Rows are points. Examples show where two turns around zero, p and q, send a point. Write where each new point lands after one turn and then the other. Backwards means that the second turn is done in reverse. Each puzzle has new turns, and all numbers are rounded.

Turn p:
[11 -6] -> [11 -5]
[-35 -21] -> [-34 -23]
[25 27] -> [23 28]
Turn q:
[-39 -12] -> [-35 -22]
[37  0] -> [36 10]
[ 3 12] -> [ 0 12]
Where do these land?
p, then q: [12  6] -> [ 9 10]
q, then p backwards: [-1 35] -> [-8 34]
q, then p: [-11 -41] -> [  3 -42]

Turn p:
[-5 18 -7 -7] -> [-4 20 -2 -6]
[-6 -1 -7 47] -> [-36 -14 -13  26]
[-2 23 -6 21] -> [-20  17  -7  16]
[ 15 -11 -11 -24] -> [ 26  -2 -12 -14]
[-13  11  -8 -31] -> [  7  20   4 -29]
[ 44 -38  41 -16] -> [ 56 -35  21  21]
[-34  -1   0   9] -> [-30  -4  11 -14]
Turn q:
[ 28 -18 -23  10] -> [-10 -16 -36   5]
[21 16 20 -5] -> [22 17 -6 17]
[18  9  7 -9] -> [ 15  12 -11   5]
[-26 -24  11  11] -> [ -5 -28  26  -1]
[-18 -26  35 -15] -> [ 31 -25  29  -6]
[-39  13 -48   3] -> [-51  11  10 -35]
[16 32 -1  6] -> [ -3  31 -10  15]
Where do these land?
p, then q: [ 16 -32  18  15] -> [  1 -39  -9  16]
q, then p: [12 33 -9 -8] -> [-10  35  -7   3]
q, then p: [  0 -35 -23  -3] -> [  8 -24 -10 -32]
p, then q backwards: [-33  17 -26   7] -> [-10  16 -42   2]
q, then p: [  5  17  40 -10] -> [14 10  2 41]

Turn p:
[ 8 10 31  5  5  6] -> [ -5  13  29  -6  -3 -11]
[  8 -19  -5   2  12  11] -> [17  4  4 15 10  9]
[-19   2  29  12  -6 -10] -> [-22  -5  14  -3  12 -24]
[ -2  -3 -20  -8 -16 -24] -> [  6 -20 -27 -11  -4  -5]
[ 18   0 -14  12 -10  -3] -> [ 13 -10  -5   9 -20  -3]
[-14   3   5 -13  -3 -14] -> [ -9  -3  -8 -17  10  -5]
[-15   0  -8 -17  25 -21] -> [  2  18 -26 -13  21  -5]
[28 -6  2 -7  5 25] -> [22  8 21  4 -9 20]
[-11  13 -21  13 -13  31] -> [-22  -6  -3  22 -18  26]
Turn q:
[-16  -9   0   4 -31  -2] -> [ -3  17   3  12 -22  19]
[  7  19  13   9  23 -12] -> [ 10   0   2 -22   7 -26]
[ -5   3 -17   0 -18  14] -> [  9   5 -11  18  -2  17]
[-1  8 21 -4 29  5] -> [-10   2   2  -7  16 -31]
[ 14  -9   0   0 -12   5] -> [ 1 -1 11  3  7 16]
[ -9 -26 -25  15  -9  10] -> [  5 -19   6  30 -17  14]
[ 10  15   8 -24  18 -20] -> [-12  -4 -14 -33  12  -9]
Where do these land?
p, then q: [ -7   4 -13   2 -24 -11] -> [-10 -12   0  13 -16  16]
q, then p: [ 16   3 -10   2  -7   8] -> [11 11 10  9 -2  7]
q, then p: [-16  -8   3 -10 -22  -4] -> [-25  -8   2   4 -10  11]
q, then p: [ 28  10 -12  -4  48 -12] -> [ 42   4 -17 -11  36  -2]
p, then q: [  3  -2   8 -11 -14 -11] -> [-19  -6   0  -6   2   8]
p, then q backwards: [  1 -16   0   8   9  -1] -> [ 3  5 -3  7  4 17]
q, then p: [-14   1  28   9  -4 -11] -> [-19  -4   1 -25  -8 -12]
q, then p: [-12   9  -5   6  13  42] -> [  6  15 -15  27 -12 -30]
